Each row of a before or after table is a point. The points were changed in one or more steps. Then noise was added and the rows were shuffled. The steps act on columns, c1 being the first. Name the steps. A step turns or swaps two columns, mirrors them in a line or flattens them onto one, adds a multiple of one to another, or multiplies or shifts one. Angles are multiples of 10 degrees, from the lower column toward the higher: turns from -170 to 170, lines from 10 to 170 but not 90. Use the fewest steps. Two steps may share a column if one is a turn and the other turns, adds or multiplies; they go together, in the order done. Otherwise the lowest column goes first.

Before (9 x 3):
[[-54 -30  20]
 [  8  -8 -10]
 [ 18   6 -14]
 [  6  18 -33]
 [-67 -66  40]
 [ 40 -22 -12]
 [ -7  27   9]
 [ 12  19  43]
 [ 10 -19  14]]
After (9 x 3):
[[-23  13  38]
 [ 23   4  10]
 [-73 -46 -24]
 [ 36 -20  20]
 [ 28  10 -15]
 [ -9  21  -2]
 [ -5 -12  16]
 [-49 -21 -31]
 [ 14  -5  -5]]
Steps: turn c1 and c3 by 50 degrees; multiply c2 by 0.7

Before (9 x 4):
[[ 43 -28 -13 -34]
 [-43  15  22  18]
 [ 33 -51   7 -11]
 [-21 -35  29  -1]
 [-16 -24  -9  15]
 [-43 -42  -1 -20]
 [-30 -35 -23 -19]
 [ -5   0  36   6]
 [ 40 -58   6 -21]]
After:
[[ 43 -24  19 -34]
 [-41 -22  35 -17]
 [ -5  29  13   8]
 [-21  10  47   2]
 [ 30 -19  49  -5]
 [-30 -36  20 -18]
 [-14 -19  18  14]
 [-46  33  -2  17]
 [ 39 -22  51 -23]]
Steps: turn c2 and c3 by -60 degrees

Before (8 x 6):
[[ 12  -3  18  55 -20  33]
 [-34  -5 -40  -5 -45  51]
 [ 21   2  39  27 -50  19]
 [-10  26 -22 -35  21 -28]
 [-11 -23 -19 -10 -12  -9]
 [-47   6  21  -5 -21  41]
 [-21  24 -38 -43  -1   3]
 [-46  33 -27 -21  -9 -28]]
After, 8 rows:
[[ 40   2  12  28 -52  18]
 [-36  36 -40 -23 -11 -27]
 [-24  25  -5 -34  20 -29]
 [-22 -25 -10 -12 -13  -7]
 [ 14   6 -49  -6 -19  42]
 [-40  24 -14 -40   0   6]
 [ 19  -3   8  55 -21  34]
 [-45  -4 -27  -7 -46  49]]
Steps: mirror c1 and c3 in the line at 40 degrees

Before, 11 rows:
[[ 23  24 -26 -37  56 -10   2 -22]
 [ -6  16  10 -60   8  15 -31   4]
 [-16  24  18 -30  -9  36 -16  12]
 [  0 -13  -2 -15  30  -2 -13  26]
 [  3  -3  41 -56 -15  17   5   0]
 [-13 -20 -33  18  15  51  23  -9]
 [ 27 -16  -5 -32  20   9   2  48]
 [-17   5 -55  11  -3  44  33  -9]
 [-26  -8 -29 -24  12   3   0  20]
 [ 37   6 -46 -32  26 -44 -39 -14]
 [  1  26  27 -18 -26   8  15 -10]]
After (11 x 8):
[[ -7  -6   2 -32  36  13 -10 -19]
 [-23   6  16 -32  19 -22 -35  23]
 [-11  22  36  14 -14  -2  -4  40]
 [  2 -39  50  25 -19 -32  48 -27]
 [ -4  -2  15  -4 -33 -12   5  51]
 [-18  -5  46 -39   1 -33 -10   9]
 [ 17 -22  29 -10 -25   0  -9  95]
 [ 10   3  29 -64  12   2 -18   1]
 [-31 -44  47   5 -38   3   9 -44]
 [-11  12  19  52   4  25 -49 -18]
 [  1  18   2  39 -23  16 -54 -17]]
Steps: turn c2 and c5 by 150 degrees; turn c1 and c2 by -60 degrees; mirror c3 and c4 in the line at 120 degrees; turn c6 and c7 by -100 degrees; multiply c8 by 2

Before, 13 rows:
[[  3   1  -1  12 -11  -8   1   6  -7 -28  -4]
 [ -6   5  -5   9   4 -20  12  -4   6 -21  -1]
 [-30 -18  18   8  -5   9  -6   4   7 -17  -3]
 [ -5 -16 -14  12   9  -7 -10   3  39 -24  -5]
 [  3  -9   8   1  -1  -3  14  -3  -7  34 -28]
 [-19  10 -14   5   1  -5  14  -5  -2   5 -11]
 [ -4  11  -7   9  -4  -3 -22  14   4  -7  -9]
 [-10  -8 -11   5  -3 -16  13  21 -11   6  -8]
 [ -2   9   4   6  17  -8  15  16  11  -8  -8]
 [ -3   5   6  12 -20 -11  12  11  11   5   3]
 [ -2  -4  -2 -95   9  -7   0   2  10 -23   1]
 [  5   1 -11  -3   6   4  13   4  -8   1  11]
 [ -6   1   0  12  10 -21 -13   2  -1   2   5]]
After:
[[-11   9  -6  -6  -3  -4  19  13   6 -10  -9]
 [ -7 -21 -16 -31  -8   9   7   3   2 -21  -5]
 [  1   5   6 -10 -10 -21 -12  10   8   5   2]
 [  0  -8  -3  27  -6   8   1   1 -91 -22   2]
 [ -6  -7 -12   6 -17  -3 -15  20   8   7  -7]
 [-10   2   0  -4 -21  11  10   2  12   0   4]
 [ -3   0  -4  -7 -19   4 -12  -4   8 -22  -2]
 [  1  -3  -1   2  -8 -12   0   6  12 -27  -6]
 [-15  13 -14  -2  -5   2 -19  -6   7   2 -10]
 [  2   7   6 -10  -7  16 -14  16   4  -9  -8]
 [  8  -3   7   4  -4   0 -10  -6   2  35 -28]
 [-30 -19  19  -6  10  -5  -6   5   6 -14  -3]
 [ 10   3 -11   5   6   4 -11   5  -1   1  11]]
Steps: mirror c1 and c7 in the line at 10 degrees; turn c2 and c10 by -10 degrees; multiply c9 by 0.7; turn c4 and c9 by 110 degrees; swap c5 and c6

Before, 11 rows:
[[ 23  31  -3  15  23 -58 -45 -18  -9  13  21 -11]
 [ 13  52 -18 -12   8   2  37  20 -10  15 -10 -27]
 [-13  -3  12  21  -2  29 -20  51  17 -24  10 -44]
 [ 18  41  11  22  -4 -14  44  20 -41  -9  20 -28]
 [ 47 -24  28  22  36 -53 -36 -43 -33  42   6  38]
 [ 47   8 -13  35 -14  29  -9  12   6 -50  -1 -28]
 [ 21  51 -19 -10 -31  19  26  31 -18  16  42 -29]
 [ 42 -26  25  21  36  13 -16  25  43 -42  33 -32]
 [ 22 -33  18  -5 -11  15   3 -26   9 -56  14 -35]
 [ 21  26  43  14  67 -14 -40 -23 -29   2  25  42]
 [ 16  19 -35   8 -15  -8  36  25 -11 -42  19  13]]
After (11 x 12):
[[ 16 -34  28 -20   9 -22   3  26   8 -55 -22 -25]
 [  8   8  -2  14   7 -29  16 -11   4 -49 -43 -37]
 [ 23  29   1   4 -49  54  18  28 -10  11 -16 -17]
 [  6  -5  21  -3 -16 -21  17 -55  12 -22  16 -47]
 [ 38 -26  33   2 -37  -8 -11 -25  43 -42 -35 -36]
 [ 22  16 -38  15  35  13 -19 -24  -8 -45 -15   7]
 [ 31  26  29  31 -80   8 -15  27 -28   1 -15  29]
 [ 45  52 -13 -25  39 -14  -1 -38 -17  15 -17 -21]
 [ 14 -26  17  38 -49  47   3  54 -35  39 -43  23]
 [ 24  40  16   4  31  21 -34 -16 -43 -10 -11 -35]
 [ -9  50  -9 -21  21   4 -35 -21 -11  13 -14 -20]]
Steps: turn c1 and c11 by -80 degrees; add -0.3 times c12 to c3; turn c4 and c12 by -30 degrees; turn c5 and c7 by -140 degrees; turn c6 and c8 by -170 degrees

Before:
[[-10  -7  -8  15 -29  -7 -10  -2  16   2   9  -3 -18   4]
 [ 11   4   3   4  -4 -33  -6   2   5   0   9  -5 -10  12]
 [  9 -27  -1   9  -2  12   5 -19 -42 -18  -6  28  27 -18]
 [ 18  -8  20 -10  19   3  -2 -30 -18   4  11  32  16 -15]
 [-21  -5  -2  -6 -14 -16  18  14  17  -3  12  10 -12   2]
 [  1  12  19  -1  -2 -16  17 -13  -1   9  -6  -3 -10  15]
 [ 12   7   5   3  -2  -7  22   0   7   1  17 -13 -15  11]
 [ -8  -2  -9  30  -2 -12  20   5   6   2  -2   4 -12  -3]]
After (8 x 14):
[[-23  -5   0  -2  17   2  18  15 -17  -3  18  31 -12   1]
 [ 13  10   5   1   7   3  21   0  -6   1  15 -39 -14  12]
 [ -9  -3 -10   1  11   4  21  11  -5   2  -1  13 -13  -4]
 [ 12   3   2  -1  31  10  -6   1  -4   0   9 -16 -11  11]
 [ 19 -10  18   1  -6   6  -2 -29  20   4  10  97  15 -15]
 [  1  14  17   0  16   2  16 -13   4   9  -6  -8  -9  16]
 [-10  -8  -9  -2  10 -12 -13  -2 -14   4  10 -11 -20   2]
 [  9 -30   1  -1  -9  -4   6 -18  42 -17  -5  85  28 -19]]
Steps: multiply c4 by 0; multiply c5 by 0.4; turn c5 and c6 by 110 degrees; multiply c9 by -1; multiply c12 by 3

Before:
[[-24 -19 -29  -7  32   1   2  35  25  25  -5 -62 -53   7  -4   0  20  39]
 [ -2 -39 -34 -15  -2 -48 -53 -15  35  26  25   7  18  -5 -34  28  44  10]
 [  0   6  38  12  33 -35  11  -8  45  15   4  36 -45  61 -12   0  15  20]
 [ 13  36 -20 -15  11   7 -19 -33  37  -5   6 -40 -35  -1 -38 -31 -39 -24]
 [ 24 -32  28 -19 -22  23 -16   6  -6 -54  56   4 -11  25   5  29  -6   3]
 [-26  -8 -27  25 -35  -7  -8 -19 -17  24  34 -34   6  21  10  64  -2 -28]
 [-25  -7 -11  15  37  18 -30  49  32  42 -17 -24 -11  -6   4 -11 -60 -14]
 [-25   3 -77  10  33 -18  13  -5  22  11  41 -27 -19  -3  45  10 -10 -47]
 [ -3  -6 -68 -26  45  35 -47 -20  -5  37  24   8  15  36 -27  -3  35 -37]
 [ 37 -56 -54 -13  28 -36 -15  37  10  -3  25  26   5 -21 -14  35 -27  15]
 [ -1  -5   7 -39  29 -19  -7  19  35 -39   8 -14 -25  13 -24  11  -1 -23]
 [-19 -39 -18  13  55  27 -30  17  32   2  18  48  22  36 -39  16  -4  -4]]
After (12 x 18):
[[-21  -4 -71 -12  45  42 -46 -36  26  36  -4  11  14  34 -23 -51  35 -38]
 [ 10  11  40   6  32 -25  10  -6 -12  15 -43  36 -42  61 -12 -51  15  22]
 [  4 -10 -27  36 -33   0 -10 -32  37  21   2 -34   4  20  11  14  -1 -29]
 [-21 -18 -32  17  33 -18   1  14 -14  24 -23 -62 -55   9  -6 -52  20  39]
 [ -5 -40 -18  22  55  14 -27  21   8  -2 -36  50  20  35 -39 -35  -2  -7]
 [ -6  36 -22 -16  12  23 -18 -35  -9  -2 -37 -40 -35  -1 -38 -80 -38 -24]
 [ -5  -6 -14  30  41  -9 -31  46 -27  43 -26 -26 -12  -8   3 -63 -62 -16]
 [-30  -6   5 -24  30 -27  -9  12  -7 -44 -34 -16 -24  13 -23 -40  -2 -23]
 [  1 -29  29 -31 -21  17 -18  28  55 -53 -14   4 -11  26   5 -22  -5   0]
 [ -7   2 -77  28  33 -12  15 -52  32  11 -33 -28 -20  -5  45 -41  -9 -45]
 [-14 -39 -32  -9  -1 -34 -55 -53  17  26 -43   9  14  -6 -33 -22  44  10]
 [ 12 -53 -55 -37  28 -49 -16 -11  20  -2 -18  28   2 -21 -15 -16 -25  17]]
Steps: turn c1 and c4 by -50 degrees; turn c6 and c8 by 30 degrees; add 0.5 times c3 to c8; turn c9 and c11 by -110 degrees; shift c16 by -50

Before, 11 rows:
[[ -5   0   3   1  11 -16  10  16  -7 -19  21 -95   0   1  54 -18  -7  27
   20  -1]
 [ 67  -3   4   4 -21  12  -9   4 -13 -49 -12  39 -28 -37 -11 -15   1  19
   28  -9]
 [ -3  23  -1   8  10   1  12  -8 -21  -1  23  19 -14 -66 -11  34   1 -83
   18 -29]
 [ -5   0  -6  -5 -27  16  -4  -4 -11  -7   0  36 -26  -8  -5  -6 -47  28
    1 -16]
 [  2  27 -30   3 -30  18   1   6   6 -62 -25  21   1  20   4  25  12 -37
   22 -19]
 [  9  34 -49  21 -29 -26  -9  14   1  -1  32  33 -20  20  14  -5  19  24
    2  -3]
 [ -5  22   0  -4  30 -16  10  -1  -5 -10  -7   9 -11  12  -9 -16   9  25
    3   2]
 [ 26  15   2  42 -26  11   2  16  75 -11  23  34  -7   8 -10 -12 -40  11
    8   1]
 [  3  53  18   9 -14   8  -6   3 -15  -6  -6  -9  -4  27 -11  53 -47  -8
   27 -24]
 [ 18  12  17  -3  17  10  10  15 -20  -6   5  36  -5  21 -10  -9  18  25
  -62 -25]
 [ -3  35   2  10 -14  10   9  18  18  -8  28  -6 -27   4   0 -18   7  26
    4  -4]]
After:
[[ -4  -1  -6  -5 -27  16  -4  10 -11  -7  -1  36 -25  -7  -6   0  43  31
    1 -15]
 [ -2  35   1  10 -13   9   9 -27  17  -8  23  -7 -27   3  -1   4   0  17
    5  -3]
 [ -5  22   0  -4  30 -16  10 -11  -5  -9  -9   9 -10  14  -9  -2 -10  22
    3   2]
 [ 26  15   1  41 -26  11   3  -5  75 -11  21  33  -7   9 -10   2  42  11
    9   1]
 [  2  54  20   9 -13   8  -6  15 -14  -6   3 -11  -4  26 -10   1  46  -4
   26 -24]
 [ -6   0   3   1  12 -17   9 -22  -7 -18  16 -94   0   2  53   3  12  22
   22  -1]
 [  9  34 -50  21 -29 -26 -10 -27   1  -1  29  31 -20  21  14   7 -14  17
    2  -4]
 [ -3  22  -2   8  10   1  12  34 -22   0  27  20 -14 -65 -11   5  -2 -77
   19 -29]
 [ 18  13  17  -3  17   9  10 -28 -20  -6   3  35  -5  21  -7   2 -12  19
  -60 -25]
 [ 66  -3   4   5 -21  13  -9 -10 -14 -50 -14  40 -29 -36  -9  -3   0  15
   27 -10]
 [  1  27 -31   3 -30  18   0   5   6 -62 -21  20   1  21   4  -2  -8 -39
   23 -19]]
Steps: turn c8 and c17 by 160 degrees; turn c8 and c18 by 20 degrees; flatten c11 and c16 onto the line at 10 degrees

Before, 9 rows:
[[  6 -30   1 -12 -14  -2   0  10   0 -30  17  12  -2   4 -21  -8 -11  15
  -21 -13   6  13 -10   6  46  14   6  -4   3  11  19  13]
 [  1  16  -1  -1   8   0   4   3   3  17 -44  14 -38  11  -4  10  -1 -14
    9  -5   9  -3 -10  12  35  -9 -17  22  -3  -1  21 -34]
 [ -6  15  -8   3  14   5 -43 -14  21 -17  25   5  21  14  -5  14   2   7
   25   1   9  -4  37  12  22   3 -17  -1   5  18 -31 -12]
 [  8  14  -2   0   9   1   3   2  -6   9 -11   1  23  -2 -17  14  28  -6
  -23 -14  -1  -4   0   5  -8  11  32  -8 -16   0  -3 -32]
 [  9  16 -17 -19   2  -9  -8   6  21  -5 -17  12  17   8  -7  -1 -10 -24
  -19   2  -5   1   0  10   9  19 -11  18 -10  -6  13 -27]
 [  4  16  -1  -1 -63  -2  10  12   3  13 -10   6  12  11 -17  14  10 -24
   23  21  35  11 -12  20  -9   0  -6  21   0 -11  -1 -32]
 [ 29 -14 -31  -5   9 -34 -14  -5  16  22  18  -3 -16   1 -26  -8  -6   0
   -9  -3  -3 -19   5  -1  -5  -5 -11  17  -1   9 -20 -12]
 [ -3 -30   0  -7  17   3   8   9  12  15  12   2  13   2  -5  11   8  27
  -22   6  -3  13 -10  28   1   6   5   5   7  -6  19 -20]
 [ 13  15   2   2  -6   5  -3  -5  -3  15  23 -17  18  11 -12  -7 -11  -9
  -11 -12  -4 -21 -10   2   3  -5   5 -14   5 -10  19 -21]]
After:
[[ -2 -30  -1  -6  17   3   8   8 -11  14  13   3  14   0  -8  10   8  27
  -22   7  -4  12 -10  28   1  -2  14   4   4 -16  18 -20]
 [  1  18  -1  -2   7  -2   4   2  -4  17 -43  13 -37  10   2   9  -1 -13
    8  -4  11  -3 -10   7  34  -7 -52  22  -2   4  21 -37]
 [  6 -32   1 -11 -13  -2   1  10 -14 -31  17  11  -3   5  18  -8 -13  14
  -22 -13   6  12 -10  10  44   6  19  -3   4  30  17  12]
 [ 12  14   3   4  -5   5  -2  -5  -7  18  25 -17  18  10  11  -7 -11  -8
  -11 -12  -3 -20  -8   2   3  -3  14 -15   4   8  19 -21]
 [ 29 -13 -31  -6   7 -35 -13  -4 -30  23  17  -2 -18   0   6  -6  -8   0
   -8  -4  -5 -17   4   0  -4  -2 -33  18  -2  13 -22 -12]
 [ -6  15  -9   3  14   6 -45 -14 -16 -18  27   5  20  14 -19  14   2   9
   26   0  10  -2  37  12  22   0 -50   2   7  18 -30 -13]
 [  8  16 -17 -18   2  -8  -8   7 -20  -4 -17  12  17   7 -16  -1  -9 -22
  -20   2  -7   2   0  18   9   4 -35  18  -8  -9  12 -27]
 [ 10  12  -2   1   8   3   3   3 -10   9 -13   0  23   0  19  15  27  -8
  -21 -16  -3  -3   0   7  -8   2  97 -10 -15  20  -3 -32]
 [  3  18   0  -1 -64  -2  11  14 -15  14  -9   6  12  10  12  13  10 -24
   24  22  35   8 -13  18  -8  -5 -17  22  -1 -40  -2 -30]]
Steps: turn c9 and c15 by -130 degrees; multiply c15 by 1.3; add -1.5 times c20 to c30; turn c24 and c26 by -20 degrees; multiply c26 by 0.4; multiply c27 by 3

Before, 11 rows:
[[-24 -20   9 -11  14  11 -40 -22  13 -30  15  29  -5 -32  19   8  14  13
  -28  29  27  23  -4   1  -7 -28 -29  18  14 -17 -32  21   9  23  10 -33
  -22  15  60  29 -16  -9  12  12 -14  13 -11  24]
 [ -5 -26 -13 -26  16 -12  24  -8 -79  -9   2  20 -19 -24  17 -15  10  15
   10  34  15  34  -2 -17 -72 -25 -12   9 -30  -8 -14   6  10  -6  48 -36
   25 -10 -16  17  13  26 -83  10   4 -67 -16  29]
 [-35 -23   0 -30  12  12  21 -22  14 -30  -2   2 -21  27  11 -16 -10  12
   -3 -16   5  -4   0 -16 -51 -23   7  20  10   0   9  26 -26  37   1  33
  -40 -24 -15  29 -26   7   5 -10 -10   9  -4  17]
 [-16 -20  23  41  17 -25 -29 -29  13  -9  36 -26  -1 -27  18  -4  18  -1
   21 -20  26   4  33 -12 -32 -16  -7  -6 -25 -19 -38  18 -36 -16 -32  -1
    6 -16 -10 -18 -18 -28 -31  23  27  39  16  33]
 [  3 -25  -6  -3 -10  -5  38 -55 -32  16  -7  27 -18 -31   6  11  14   8
   14  -5 -56  28  22 -16  -5  41 -33  20  -2  28   5 -12 -12 -33   3  41
    0  -3  60 -21 -15   4 -13  11 -12 -38 -19  11]
 [ -9  12 -10  12  -7 -38 -36  -3 -39 -17  -4  13  -8  27 -37  29  19   2
  -11  32  17  36  19  65  -6   3  -6  15  24 -19 -33 -23 -72 -34 -77  42
   -2  -1 -24  29 -20  -2   5  -8  26  -1  18  29]
 [-13 -22  -3   3 -72 -42  33 -17  22 -13  16 -45  70 -23  17  -6  -6   0
    2 -31  20  30   7  76  -2 -33 -25 -69   7   4  32  22   7  26   9  20
  -16 -12 -21  28 -21   3 -16  19   0  43 -11 -24]
 [-84  -6   5 -10  17  12  38  -4   8  -6   7  22   1  41  21  95  23  -1
   16  -4  23  23   0   7 -10 -26   9   8   9   3 -17  24 -14   5  45  36
   -1 -34  -7  20 -24 -31  20  -8  29  -9 -12  15]
 [ -9  15  26   6  15  14  20 -42   3 -19  16  16  51 -22  -3   1 -13 -79
   28 -13  36  -8  -3  -3   0 -28  -8   8  21  19  19 -52  12  43 -14  31
  -37  18 -23 -48  -4 -18  17   0  22  27  32   3]
 [-19 -24 -10 -19 -17 -13  12 -23   1  77  11  -8  10  86 -18   3 -54  17
  -46 -26 -26  24  73  -1 -74 -38 -32  -4 -20 -17   4 -33   6  27  49  23
  -45  12 -22   4  -9 -23  21   0   2  37   8 -36]
 [  5   9 -14  -8 -16   3  24 -66 -49 -33  -1  15  70   6  25 -17 -66 -28
  -45 -32  18 -72  33 -11 -42 -12 -36  15  18  28  21  23 -59 -33  40  29
  -23  14  26 -42  29  66   9  -2   0  36  -2  31]]
After:
[[-16 -20  24  41  17 -24 -12 -28  15 -12  37 -28   2 -26  33   4  19  -2
   20 -20  27   3 -26 -12 -34 -17  -8  -6 -25 -17 -37  19 -36   3 -32   0
    4  26  -9 -16 -18 -25 -31  21   3  41  15  32]
 [  3 -26  -6  -1  -8  -8  32 -55  33  17  -7  28  20 -32 -19   1  13   7
   15  -6 -60  27 -10 -13  -3  41 -32  21  -2  27   4 -11 -14 -27   2  40
    1 -17  58 -22 -16   6 -12   8 -23 -37 -20  10]
 [ -3 -26 -13 -26  16 -13  31  -6  34  -8   3  18   5 -23  -2  24  10  15
   10  34  13  35  -8 -17 -72 -26 -12   9 -29 -10 -15   7   9   0  47 -37
   27 -73 -19  20  13  24 -84  12  -4 -67 -17  28]
 [-13 -22  -2   4 -72 -43  35 -18  -9 -12  17 -46 -62 -23  -7 -31  -5   3
    2 -30  23  29 -14  75  -2 -35 -25 -67   7   4  31  24   8  12  10  18
  -17  20 -20  26 -22   2 -16  19  13  40 -11 -24]
 [  6  10 -15 -10 -19   4  33 -66  59 -33   0  15 -67   6   3 -19 -64 -31
  -45 -32  17 -71  -2 -13 -43 -13 -36  16  16  27  19  22 -60 -17  38  27
  -24 -25  25 -41  27  68   7   0 -17  37  -2  31]
 [-35 -26  -2 -30  15  13  25 -22 -15 -30  -5   3  12  28  -4  25 -11  11
   -3 -15   8  -3 -21 -17 -54 -24   8  19  11   1  10  27 -25  18   2  34
  -38   5 -14  30 -27   7   8 -11  14   8  -5  18]
 [-24 -20   9 -10  15  13 -19 -24  -7 -31  14  32  11 -30  37  -6  14  15
  -28  29  30  25  16   0  -6 -30 -30  21  13 -18 -33  22  10   8  12 -32
  -22  11  59  28 -15  -7  11  14   6  13 -12  25]
 [-85  -9   4  -9  16  15  42  -3 -15  -6  10  22  47  40  -9 -82  23   0
   17  -5  25  21 -33   6 -11 -26   9   8  10   3 -18  26 -13  17  42  37
   -1  -3  -6  23 -23 -32  20  -3  15  -9 -14  14]
 [-18 -25  -9 -19 -17 -14  -3 -22  62  78  13  -9  -8  86 -21  -9 -53  17
  -47 -24 -27  25 -14   2 -73 -39 -34  -3 -21 -14   3 -36   5  17  47  23
  -43  34 -22   6 -10 -24  22   0  17  36   8 -36]
 [-10  12 -10  11  -6 -37 -52  -2  34 -17  -2  12  25  27  -5 -20  21   2
   -8  33  18  35  -9  64  -6   1  -5  14  25 -19 -33 -25 -73  -8 -77  41
   -2 -26 -24  26 -19   1   7  -9  -7   1  19  30]
 [ -7  16  26   5  17  15  12 -43   4 -17  15  17 -44 -22 -13 -30 -14 -80
   30 -11  36  -6  20  -2   3 -27  -6   8  20  17  19 -51  10  38 -16  30
  -35   4 -23 -45  -3 -18  17   0  32  27  31   2]]
Steps: turn c7 and c15 by -40 degrees; turn c23 and c38 by -110 degrees; turn c9 and c38 by 120 degrees; turn c13 and c16 by -150 degrees; flatten c34 and c45 onto the line at 40 degrees
